Each row is a point. Before rounding, the points of a table are all equally far from one centre. They may lie mostly on one side of it. Write the centre, to within rounding.
(in the rows, 128 means zero)

Points, 7 rows:
[[195 130]
 [175  87]
 [195 123]
 [124  89]
 [195 122]
 [182  93]
 [172 163]]
Centre: [151 124]

Points (10 x 6):
[[ 75  92  75 173 108 188]
 [170 172  79  85 102 160]
 [ 96  68  88 161 112 111]
 [100 198  85  91 127 180]
 [ 94 158  95 214  61 182]
 [117 198 107 186 102  89]
 [128 116  64 161  97  79]
 [ 81 217 103 135 129 118]
 [136 207 150 133 100  94]
 [151 118  49 163 124 125]]
Centre: [112 143 116 139  91 146]

Points:
[[108  46 123 164 124 113 164 128  99]
 [101 138 186  95  78 101  91 145 119]
 [109  96  94 154  94 150  88 203  78]
 [107 171 135 114 145  49 165  96  66]
 [ 21 100 157 179 146 133  71 150  85]
 [ 46 175  75 182 133  70 144 151  73]
 [106 122 202 108 108  97  66 163 107]
 [ 80  84  55 149 158 106  82 154  67]
 [ 93  82 101 100 168 148 153  88 101]
 [116 125 101 230 192  98  99 124 141]
 [102 140  97 194 169 179  68 109  52]
 [ 96 136 163 171 151  94  40 134  33]
 [ 53 167 120 121 153 158 128  67  61]
 [ 98  94  89 137 104 119  49 142 142]
 [ 75  62  91 188 136 129  71 149  99]
 [ 62  91 113 120 130 186 138 100  83]]
Centre: [102 143 130 151 147 120 117 140  99]

Points (19 x 12):
[[ 80 188  85 155  80 133 160 175  92 143 145 120]
 [ 71 158  31 192  97 138 144 176 178  71 133  98]
 [153 199  77 167  71 180 158 103 160  61 136 138]
 [ 57 171  88 153  69  94 123 111  80  89 167  96]
 [141 205  63 148  98 205 176 107 141 126 150 140]
 [ 90 167  89 146  69 152 160 106 138 146 244 118]
 [133 121  61 186  84 157 172 110 162  95 186 169]
 [111 105 164 161  65 179 114 118 173 107 203 109]
 [164 104  82 218 142 111 147 126 130 112 166  65]
 [ 90 201  60 170  68  98 189 129 137  93 154 125]
 [123 152  91 189  88 165 133 165 112 128 216 160]
 [ 72 144  84 146  91 142  79 180 189 136 218 165]
 [ 67 171 122 160 119 175 104 127 108 159 131 185]
 [104 187  66 135  57 138 142 138 116 107 130 174]
 [103 132  54 112 103 133 109  85 113 186 129 140]
 [ 95 138  56 172  75 178 175 123 116 133 134 131]
 [129 109 110 129  62 197 114 150 153 129 172 149]
 [ 53 166 123 173  98 165  88 118  98 109 115 165]
 [118 132  91 249  95 165  96 118 126 144 153 127]]
Centre: [109 164 101 150 133 132 112 118 165 112 159 109]

Points, 24 rows:
[[104 109 114 123  98 187 146 144 173  90  87  33  95 167 148 189 148 111]
 [172  67 140 121 102 178  74 138 151 101 122  25 139 198 203 186 160 154]
 [127 103 176 113 144 179 132 193 183  80 112  60 181 114 216 161 132 167]
 [114 107 114 104  78 202 121 130 143  90  89  96 135  85 224 167 153 146]
 [172  92 161 121 162 190 122 152 161 167 120  14  98 130 185 182  95 152]
 [ 80 102 149  85 162 200 146 126 116 151  84  51 146  84 176 144 122 170]
 [146  94 183 143 144 183 102 170 129  94  79  50 159  80 210 161 112 172]
 [133 121 162 110 123 196 101 149 180 132  86  61 133 112 172 200 152 186]
 [134 141 178  63 152 220 137 183 122 121  90  79 113 149 180 173 120 162]
 [ 71  88 173 121 182 150  82 112 140 155 144  82  75 130 163 142  88 171]
 [111  66 176 114  84 136 140 156 151 175 136  31 135 160 169 189  95 158]
 [151 103 168  80 178 196 102 190 166  85 125  72  90 143 199 139  99 210]
 [147  73 195  89 147 182 171 148 179 100  76  26  97 116 146 187 108 129]
 [126  70 127  86 118 165 194 170 139  83 127  58 147  79 166 170 147 172]
 [149 111 162  88  88 177 112 159 153  72 128  32 122 148 232 180 185 134]
 [145  91 146 119 133 150 123 182 151  94  82  56 124 119 158 128 214 113]
 [164  72 101  87 113 174 126 190 134 107  98  84 140 166 188 195 144 162]
 [ 97 107 124 111 106 193 117 150 165 107  92  69 118 136 195 195 193 155]
 [131  41 120 138 122 166 135 173 156  89 108 108 144 161 234 179 126 111]
 [ 93  72 171  89  63 150 111 150  98 174  98  72 125 181 190 117 130 171]
 [108  89 103 111 128 171 108 152 151 156 112  63 127 135 162 210 142 176]
 [143 129 149  61 106 160 136 149 137 106 171  15 153 142 209 177 141 117]
 [114 103 238  83 142 180 132 149 154 131  86  74  92 126 161 163 178 162]
 [130 117 163  67 133 246 132 163  99  94 148  44 141 146 165 176  87 184]]
Centre: [129  75 162 107 120 180 121 129 139 100 132  70 118 141 168 125 120 141]
